Each wall is flat, endless, passes through zero and stands at right angles to its row. A trip goes straight from one point to another. Which walls does it cross, in order?
In the rows, 128 means zero.

Walls:
(1): [134  77]
(2): [ 99 129]
(3): [ 64 105]
Trips:
[135  84] to [175  82] -> 3
[111 186] to [ 99 175] -> 3
[138 119] to [109 136] -> 3, 2, 1
[121 116] to [140 166] -> 1, 3, 2
[124 113] to [150 147] -> 2, 3, 1
[160  46] to [ 95 116] -> 3, 2
[105 116] to [ 91 130] -> 1

Walls:
(1): [ 90 126 160 154 156 105 143 121 115]
(2): [163 118 115  84 162 129 191 134  84]
(3): [110 180  95 108 125  81 118 117 136]
(4): [ 90 101 101 123 139 139 153 155 108]
Trips:
[123  77 212  74 112 103 128  82 100] to [133 125 140  84 129 123 108 173 170] -> 1, 2, 3
[ 75  85 115 110 199 133  73 124 103] to [100 151 161  74 119 144 131 119 182] -> 3, 4, 1
[106 164 104 109  88 173  75 157 142] to [156 151 108 136 148 151  89 122 115] -> none
[143 158 104 163 102  50 128 195 168] to [ 95 136 164 183 132 165 170 135  83] -> 1, 4, 3, 2
[182  91 170 158 119 143 150 163  65] to [152 137 157 117 155 120 111 159  78] -> 4
[133 145 219 143 138 187 139 143 146] to [167 123 124 122  79 125  75 176 136] -> 1

Walls:
(1): [ 93 126  57 141 165  98  75 177 104 149 151 164  99 123 180  66 172 137]
(2): [ 90 134 122 133 103 109  91 109 128 186 140 122 126 128 177 122 114 124]
(3): [136  99 174 141 166 155 104 147 119 144 163 162 126  65 135 157 192  72]
(4): [ 61  53  73 126 134 144 119 167 145 111 115 127 132 143  90 138 146 103]
Trips:
[149  78  70 185 177  86  89 152 127 103 120 120 157 132 145 122 164 117] to [144 153 135 144 103 116  87  83 136 200  81 245 110 135 154 154 168 121] -> 2, 4
[104  79  70  85 148 163 127 132 137 127 104 162 123 161  98 133 123 133] to [118 144 111 158 116 130 151 135 131 102 114 137 104 101 145 150 158 127] -> 3
[ 65 155 116 141 146 111 139 108  72 123 160 111 148 115  98 149 135 129] to [130  77 135 140 158 123 165 117 130 123 112  97  90 125  83 102 144 193] -> 3, 2, 1
[138 159 117  82  79 102 159 146  78 147 156 126 147 134 129 128  85 113] to [132 111 143 169 101 133 119 163 117 157 151 150  90  95 160  90 171 119] -> 1, 3
[ 90 151 120 120 117  87 167  94  97 114  71 108 123 105 123 194 124 142] to [155 143 153 106  82 131 166 133 129 100 100  99 104  79 168 135 127 151] -> none
[124 121 172  97 115 104 168 156  93  98 164 137 158  42 104 160 113 179] to [106 168 122 134 131 189 129 202 184 171 122 112 118 110 109 224 167  92] -> 4
[140 115 111 146  94  85 170  99 102 102 190 178 144  91 112 139 102 157] to [137 147 104 121 142 162 125 107 162 111 126  95  68 196 113 132 109 159] -> 4
[169 144 131 168 127 122 198 143 110 105 127  90 133 110 196 168  82  90] to [ 92  77 132 122  70 158 160 109 114  80 131  81 182 111  65  92 121 154] -> 4
[102 103 152 185 107 156 175 107 137 154 107 103 180 122  98 133  99 145] to [149  59 104 163  83 161 108 138 165 128 104  77 117 109  90 142 118  67] -> 3
[123  95 120  97  57 139 150 100 133 139  89 151 156 106 123 103 162 118] to [ 69 125 122  93 117 139  96 140 175 137 141 125 134 144 141 215 183 147] -> 3, 1

Walls:
(1): [124 148  80 121 155 163 163 103  91 112 136 101 155  82  97  80 162 162
 131  81 130 137 142 124  98 147 172 100  84 100 110  94 180 188 113 120
 123 117 100 155 173 193 110 131 133  95 122 135]
(2): [153 100 143 130 176 166 162 146 152 176 108  74 138 138 132 180 126 171
  93 120 125 125 139 150 109 116 178 148  99 175  75 174 109 133 137 168
 127 147 149 167 140  68 125 137 115 163  79 147]
(3): [119 139 125 102  87 173  94 130 133 120 133 107 101 136 104 152 147  77
 126 200  91 149  69 158 133 113  94 114 100 194 129 127  85 107 134 149
 190 129 133 109 103 120 126 188 131 121 173 146]
(4): [136 166 175 104 142 212 123 117  75 126 118 112 169 106 100  74 120 161
 120 175 106  90 114 178 185 160 137 155 100 197  88  86 152 162 176  78
 179 135 102 128 125  77  99 106 144  83 116 142]
(5): [118 141  92  83  97 145 128 125 115 105 117 148 129 157 177 145 147 182
 147 169 126 143  81 140  54 143 125 130 166 101 139 157  87 130 196 134
 155 164 148 166 132 157  79 101 142 115 137 147]
(6): [120 167 119  47 133  68  77 167  96 107 114 131  40 195 186 109 123 111
 173 114  63 109 109  79 176 153 110  52 109 211 185 155 112 112 113 134
 153 157  63  85 146  97 195 182 132 131 160 124]
(7): [145 164 144 131 177 103 134 108 131 124 158 120 132 117 140  84 157 125
 172 216 103 185 133 123 194  75 107  95 177 145 123 100 164  99 176 143
 130 109 170  79 169 142 147  75  97 111 182 148]
Trips:
[104 110  83 130 136 122  84 108 110 182  80 116 164 114 106 131  99 133
 161 143  94 136 136 149 127 127 104 108 126 127 155 125 107 203 124 133
 180 123 178  89 102 103 117 116  86 121  63 134] to [114  89  33 186 129 149 168 127 129  94  97  77  83 101 128 148 161 143
 106 148  96 124 157 120 146 117 171 172  62 122 112 104 163 143 179 122
 123 122 111 163 140  87 163 167 147  98 164  65] -> 1, 5
[ 63  97 165 152 145 178 143  78 158 104 108  58  80 157 143 153 110 133
 181  78 100 124 156 115 108 120 185 168 141 157 138  57  75 155 107 140
 205  90 129 105 155 106 122 116 133 127 170  84] to [200 219 103 178  58 140 128 114 113 112 166 117 115  88 118 146 163 174
 150 133 117 156 158 144  93 179  99 148 107 130 141  94  84 118 123  86
  43  72  90 134 131 150 174 199 121 172 101 135] -> 4, 2, 6
[ 72  85 155 151 167 152 137 110  85 141  87 134 163 119 119  86  93 139
 131 107 123 150 117 122  81 106 168 150 118 128 151 131 144 134 156 153
  93  95 127 119 138  82 142  96  64 140 117 146] to [160 111 104 152 114 114 151 141 151  94 182 140 139 165 165 111 223 132
  95  98 155 128 118 137 125  63 118 140 148 109  78 192 165 106 102 176
 143 143 163 129 157 138 105 100 170  95  86 116] -> 4, 5
[166  99 156 102 159  77 131 135 103 106 165  76 145  74 166 171  71 137
 138 117 147 110 153 193 130  98 102  91 116 123 109 122 140 132 131  86
 133 142 155 139 152 122  46 111 137 124 112  76] to [ 90 134 132 110  90 126  93 131 115 109 138 149 148 100 139 125 141 148
 105 126 183 163 123 152 117 164 115 160 153 145 145 148 152 127  34  98
 121 106 148  88 114 121 101 154 125 140  66  57] -> 7, 2, 1, 4

Walls:
(1): [143  88 167 144 133 103 141  78 109 188 119  76 131 100 146  88 112 142
 148 117 107 164 111 144 167 128 163  97 110 113 147 126  91 162 143 116
 108  69  81 158 115 129 105 138 111 128 112 121]
(2): [136 143 133 124 123 130  95 116 145 194 177  82 208 134 139 167 154 160
 152 117 107  92  77 136  90 139 163 164  90 135 142 100 172 125 134 135
  92 131 108 130 131 152  83  91 146  80 145 156]
(3): [126 133 127 151 118 101 163 172 116 191 156 159 110 133 125  91 114  98
 129  67  97  72 121 126 109 118 204 100 121 135 133 125 135 137 184 123
 151 135 105 159 139 133  95  59 127 116 125 149]
(4): [132 127 126 115 147 142 132  55  60 149  83 143  59 106  84 124  66 127
 146 134  80 177 111 129  94  92 153 139 141 141 160 116 207  99 136 145
  69 149 176 114 133  98 132 150 148 114 105 172]
(5): [195 133 130 138 103  43 141 134 151 110  77 148 120  98 114  99 155  91
  81 109 147 134  79 113 115 128 112  92 146 149 140 117 120 124 140 153
  69 134 149 151 126 133 156 103 149 124 119  88]
(6): [168 148 176 121 100 177 163 115 109 170 101 151 182 119 107 118 148 125
 114 137 134 153 122 161 164 117 102 160 101 127  98 142 161 142 186 109
  94 171 101 153 174 124  85 131 131 132 161  83]
(7): [114 159 169 149 137 157 159 153 103 165 160 108 137  66 121 119 130 129
 113 161 131 124 160 125 172 116 104 174  98 142  72 117 172 104  84  89
 153 139 177 155  97 118 157 157 117 130 128  96]
Trips:
[128 115 127 146 122 130 142 167 170  97  94 146 111 149 110 181 101  93
 173 113 146 117 131 117 249 154 115 192 139 162 163 200 110 153 132 122
 126 123  81 135 143 145 164  98  97 122 142 114] to [131 143 102 121  90  97 143 107 170 176 173 196 126 146 131 146 101 117
 154 155 104 137  95 182  69 129 199 178 112 109 167 163  89 117 120 198
 126 106 113  95 152 109 117 127  71 181 141 109] -> 3, 1, 2, 6, 4
[ 51 162 105 210 142 157  88 189 186 114 206 122  70 170 128 170  95 123
 112 100 128 125 137 114  82 112 176  99 138 163 153 153 133 138 167  79
 107 122 101  90 123  96 111 180 116 157 112  95] to [107 123 122 143 149 143 134 127 145  96 107 127 181 241 140  82  97 130
 144 169  79 125 126 173 111  89 132 135  88 151 129 130 116  74  95 100
 112 155  77 109  99  81 119 128 113  96 190 101] -> 2, 3, 6

Walls:
(1): [137 113 201 132  77 159  73  81 119 127 163 142 145 132 131  86 121 140
 113 163 112 109 104 194  78 109 131 117 154 116 112 153 123 139 121 118
  64 106 113 118 144 127  88 109  79 168 168 142]
(2): [126 152 140 116 152 166 121 126 176 130 112 182  84 182 130  85 149  94
 168 161 103  99  90 138 119 136 104 154 107 135 147 137 103 145 108 122
 145 133 135 113 103 140  84 107  76 105 165  90]
(3): [163 116  89  97  93 150 100 132 113 126 147 110 130 104 131 120 165 108
 152 208 154 134  91 121 154 153 151  92 119 113 111 249 121 149 147 175
 125 165  85 114 101 144 156 127  72 124 123 139]
(4): [156 140  92 132 128  83 109 157 147 161 132 152 149 137 130 104 115 114
 131  90  86 136 114  78 124 166  96 103 137  95  99  83 126 172 130 108
 145 140 136 122  86  93  83 153  93  82 129  90]
(5): [132 202 161 146 152  75 132 137 110  78 139 113 109 130 128 159 126 145
 134  66 114 127 124 178 109  91 100 162 127  74 117 143 108 104 114 117
  95 167 139 154 145 128 117 127 121 167 110  70]
(6): [173  93 118  96 127 108  87 182 113  95 117 143 111 136 116 110 215 137
 138 122 117 154 158 103 137 149  96 121  44 128 118 108 136 150 178 114
  94 131 159 111  81  92 105 126 119 138 137 123]
(7): [170 126  99  86 124 114  82 154 138 159 104 129 147 186 188 120  78 118
 116 144 195 111 124 196 105 138  65 161 140 121 187  37 140  69 145 147
 119 144 124 143 169 148 109 152 130 107 140 100]
(8): [138 115 102 132 117  81 147 111 128 111  91 151 140 159  59  92 131 141
 140 120 163 111 144 132 108 131 125 151 163 118 151 163 127  87 110 141
 112 132 143  93  66  80  94 122 110 167 132 141]
(9): [156 136  98 157 108  83 109 134 153  82  88  84 140 101  96 116  78 102
 148 177 152 109 120  96 135 177 127 125 157 145 105  86 130 132  85 155
 137 123  92 150 135 149  93 136 103 151 102 126]
Trips:
[126 135 133 159 124 130 117 139 120 165 175  77 146 154 149 147 164 121
 134 162 189  49 125 121 106 114 124 127 100 171 128 146 114 146 115 139
 125 103 120 119 146 142 149 137 142 155 173 172] to [111 138 133 136 163 140  84 126 118 178 138 180 109  73 132  97 103 141
 109 136 145  88  80 144 136 118 143 101  95  96 103 106 154 163  80 127
 132  90 132 184 127 138 135 129 125 118  96 132] -> 9, 2, 7, 4, 3
[120 143 121 152 113 151 122 110 114 175 145 144 103 126 137 120 141 114
  71 121  98 113 120 142 125 172 167 139 143 107 123 113 110 137 107 146
 127 139 123 143 161 115 108 134 156  49 110 147] to [171 100 122 141 102 146 115 157 167 126 123 137 125 169 166 102 130 140
 112 105 130  96 122 127 165 136 145  69  79 127 146 105 108 162  73 133
  88  67 142 158 118 131 120 119 119  84 164 147] -> 6, 9

Walls:
(1): [ 94 129  96 148 111 124 135 133 143 141 201 136 164  94 137  84 146 139
 116 180 119 141 121 158 142 100 191 130 181 167 160 157 133 126 152 155
 100  70 166 125 111 127 107  97 121 139 145 135]
(2): [ 89 102 183 111 131 133 125  69 168 112 134 150 104 161  77 139 166  93
 126  77 169 152 201 198 155 143 150 115 175 107 115 153 167  69 133 176
 110  93 116 124 100  90 114 111 166 117 156 170]
(3): [138 157 138  78 132 139 140 120 135 112 113 129  83 141 135 188 148 125
 127 174 120 111 152 124  69 103 135 137 130  88 156 131  87 114 132 106
 158 142 153 147 147 174 123  45 148  88  76 131]
(4): [131 165  79 146  78 140  92 114  86  87  36 119 101 114 125 189 106 157
 135 149  97  31 157  51 145 120 132 179 132  81 145 168 179 132 152 122
 143 131  99 123 141  44 152  91 216 114 101 130]
(5): [141 120  81 131 123  70 126 173 144 152 137 139 154 134  96 153 115 163
 115 111 119 107 139 145 178 152 128 143 100 122 159 155 112 113 134 141
 118 147 125 116  64 180 166 123  96 112  82 115]
(6): [ 80 144 112 137 165 179 103 169  49 116 121 139 109  53  87 163 160  69
 113 124 139 101 117  89 148 154 134 147 113 106 133 131 117 155 113 128
  72 189 108 101 145 111 143 151 152 127 114 202]
(7): [125 107 110 112  82 110 143 117 135 101 125 105 113  93  98 138 123 127
 103 126 102 103 115  86 137  53 116 146 118 123 164 110 119 128 113 109
 114 108  97 137 120 123 139 128 134 127 100 145]
(8): [ 88 117 166 128  88  85  53 120 163 104 174 189 135 157 100 130 143 127
 124 140 103 157  38 147  93 154 104 144 148 179 114 195  57 153 158 124
  90 183 133 103 123 150 159 116 149  93 134 138]
Trips:
[130  98 116 126  99 135 149 114 162  70 167 108 111 142  89  92 149 117
 160  95 136 126 148 170 143 155 131 131 138 100 180 122 178 181 160 109
  86 165 143 107  81 148 126 121 128 132 150 147] to [112 139 115 125 145  60  99 106 135 191 113 206 149 100 112 112  92  76
 142 173 158 107  98  50 154 134 139 118 119 188 112 109  81 155 131  91
 138  92 108 135 121 141  91 174 135 173 155 180] -> 2, 5
[128  78  85 149 151 134  94 135  88 180  63 136 176  84 116 116 114 136
 147 134 116 131  85  82 130 115 209 189 141  80 171  73 142 197 106 114
 129 115 142 154  86 109  83 192 113 145 153 151] to [107 167  91 103 131 160  91 148 130 118  98 195 144 110  98 131 160 114
 118  94 135 162  49 167 163 128  71 128 148 123 148 138  98 133 133 124
 157 120 114 200 118  81 125 128 146 120 178 125] -> 8, 2, 7, 1
[160 113  78  77  64  74 107  70 187  89 135 168 124 102 133 153 127 136
 183  84 151 155 133 145 175 146 192 120 148 111 131  73 116 150 101 118
 145 106 133 119 165  82 166 109 122 157 111 151] to [150  94 112 148 131 152 114 170 138 141 131 118 122 143 118 102 148 135
 205 161 135 120  91 165 173  99 174 191 154 151 149 161  76 142  88 168
 138  92 151 164  88  93 143 126  85 112 102 151] -> 8, 4, 2
[ 74 116 164 125 141  97 116 163 145 147 120 159  67 141  98  91 105 137
 173 249  99 123 130 138 150  74 120 179 155 142 170 137 138 127  47 175
 157  73 107 137 140 192 166  92 106  96 124 116] to [ 95 149 124 117 184  89 108 141 130  90 110 125 117 141 177 167 148  79
  77 174 123 111 131 131 168 124 129 175 110 128 156 158 147 153 103 106
  67  55 108 147 109 198 171  99 105 171 142  98] -> 4, 6, 8
[125 165 111  50 130 115 142  76 172 150 187 146 104 199 107 110  71 108
 160 103 172 103 114  97 152 140 126 131 139 138  90 147 124 104 122 131
 101 132 113  94 146 119  72 135 142 161 145  61] to [175 166 143  98  91 107  90 139 157 172 101 187 167  72 151 109 117 114
  91 168 185  87 136 149 145  83 140 137 124 154 108 172 109 109 161  95
 100  70 128 147  91  77  93 126 120 112 132 100] -> 1, 4, 5, 7
[ 91 158  84 136 109 133 154  72  89 112 183 163 127 160 118  93  63 133
 133 153 177 129 145 132 139 157 170 155 127 149 169 133 141 121 161  98
 148 140  57 120 145 159  92 151  84 146 125 169] to [131  87 106 133 140 130 135 146 156 114 129  46 156 127 160 116 102 150
 107  93  89 119 148  46  90 111 173 138  63 147 128 165 137 153 127  83
 116 165 149 171 127 103 161 102 107 143 171 119] -> 2, 7, 6, 4, 1
[101  81 111 141 117 127  91 154 141 156 102 165 140  44 156 121 160 150
 136  62 101 126 121 130 148  82 154 162 154 226 117 169 139 145 171 177
 110 190 134 103 150 123 152 121 154 150 131 129] to [ 96 131 102 106  69 126 114  70 131 148 188 134  72 141 169 101 149 189
  65 163 137 104 150 165 128 149  96 114 121  97 122 166 106 108  83 121
 130 145 149  71 123 119 157 169 201 162 101 151] -> 2, 3, 6
[ 71 188 111 120 114  65  81 115 113 132 124 141  91 114 103  94 104 133
 129 139 129 166 129 171 165 120  97  95  88  41 126 115 207  97 112 149
 140 155 147  83 144 101 145 143 144 162 180 153] to [157 119 121 112  93 203 142 153 120 149 170 112 123 144 164 170 165 136
 105 162 116 114 127  89 137 145 101  76  90 154 151 152 131 129 111 116
 133 104  64 108 144 135 155 153 128  85 125 126] -> 7, 2, 5, 3
[160 151 140 100 176 139 146 118 134 103 177 186 170 187 183 125 100 108
 164  87  86 128 135 145  88 183 145 164 151 164 121 158 162 146 118 134
 131 177 125  98 142 154 180 134 171 179 169 130] to [166  76 157 139 139 132 131 132 125 162  99 111 126 137 100 116 151  65
 105 138  91 149 188 149  60 154 114  95  91 118 143 153  87 121 147 179
 162 166 159  93 138 110 137 123 137 173 149  82] -> 3

Walls:
(1): [120  94 101  76 176 136 141 126 115  92 148 107 103 103 115 101 164  80
 115 171 120 117 112  51  64  93 154 141 143  54  88 111 134 158 144 106
  89 137 216 128 163 122 121 153 105  98 122 134]
(2): [121 114 178 158  99 211 176 200 144 115 137 127 143 123 101 124 165 122
 154  80 122 167 108  85  83  95 105 132 159 168 129 111 127 129 155 124
  93  67  91 117 111 203 110 129 130  51 114 157]
(3): [147 173  77 117 160 102 126  96  80  98 135 154  78 124 134 175 125 157
 127  97 144 141 117 121  65 122  91 136 106  99  78 163 160 148 179 132
 126 141 174 150  75 145 132 102  63 186 113 115]
(4): [135 168 126 166 145 116 112 130 227 175 100 130 101 126 155 126 126 132
 138 133 121 121  78 117 109  94 116 127 110 122 116  93  96 146 115 142
 115 150 158 121 143 131 109 206 124 148 123 101]
(5): [131 131 118 167 146 118 158 183  93 107  93 137 129 146 155 174 134 169
 102  87 109 121 122  98  99 105 137  84 141 115 113 176 172  78 100 108
 157 145  91 131 142 146 130 139  99 141 159 120]
(6): [136 109 114 101 147 130 129 153 170  99 127 166 156  82  95  87 126 115
 107 116 124 142  96 135 148 124 156 114 178 156 149 127 168  69 165 119
 133 165 127  90 142 178 100 131 104 111 177 104]
(7): [139 192  58  94 119 116 166 106 129 150 100 102 136  97  73 173 155  80
  94  99 142 114 141 160 155 150  41 151 162 155 156 155  82 134 139 103
  41  78  89 135  78 157 145 179 111 128 150 146]
(8): [110  86 136 102  64 127 132 125 188 141 126  52 114 117 128 116  77 108
 157 124 118 160 160 142 156 116  90  93 171  92 210  97 146  60 135 134
 120  99 135 156 114 152 134 119  93 103 168  67]
(9): [116 112 138 142 106 139 113 139 106 107 158 141 102 149 140  63 145 173
 131 186  80 123 128  94  69 137 138 148  71 149 147 130  81 185 160 163
 146  79  67  89 121 125 124 106 163 152 113  90]
(10): [150 178 144  80  99 124 104 192  61 153 147 146 133 135 100 108 107  97
 178 113 114 119 182 107 113 148  99 111 147 137  80 138  98  77 189 160
  94 174  86 124 185 146  40 128 143 192  90 144]
(11): [ 81 206 123 105  75 168 114  77 123 168 132 133  91 157 127 144 101 151
  46 103  75 181 116 138 113 169 116  96 174  74 175 129  89 110 125 193
 129 138 153 115  58 126 173 136 137 151 109  67]
(12): [ 88 144 117 177  79  90  93 118 132 135  87 111 113 149 166  59 146 217
 157 112 119 115 106 122 168 107 105 110 122 112 140 135 108 164 108  83
 142 101 115 133 145 154  88 117 127 223  66 167]
Trips:
[ 92 155 171 188 145 149 133 182 128  58  94 115 131 101 160 131  78  60
 170 135 118 123 189 122 152 133 144 101 149 109  80 118 137  73 129 159
  90 125 106  68 146 160  90 105 136  91 131 112] to [132 150 136 141  96 102 110 158  68 137 101  88 108  96 187 110 113 126
 185  94 131 174  99 155 141 144 118 166 130 108 109  86  98 114 139 110
 180 109  96 142 110 158 168 134 106 107 120 178] -> 12, 6, 3, 7
[ 94 133  78 131 127 175 135 160  86 167 182 135 144 170 115 217 122 110
 187 173 105 129 148 155 115 107  64 152 190 154 151 132 102 118  96 119
 121 141 187 124  85 137 135  93 110 172 205  80] to [ 81 129 114 132 144 117 176 111 115  96 125 180 204 126 139 132 170 153
 175 140  90 117 123 224  93 193 116 119 114  92 129 173 202 132 138 129
 143 176 107  55 119 155 124  91 134 140 173 154] -> 6, 8, 10, 11, 7, 9
[126 146 138 134 123 156  92 110 151 230 162 149 103 139 125 160 111 189
 122  66 144 191 106  84 112 194 158 134 142 156 168 120 183 129 143 120
  97 150 148 143 192 126 191 133 216  63 124 187] to [128 104 140  99 106 163 141 114 115 182  96 160 101 112 156 100 138  96
  78 131  95 180 134 137 134 126 103 132 192  74 171 105 114 115 136 144
 165 138 186  92 110 119  97  48 116 124  86 199] -> 4, 8, 6, 1, 12, 10
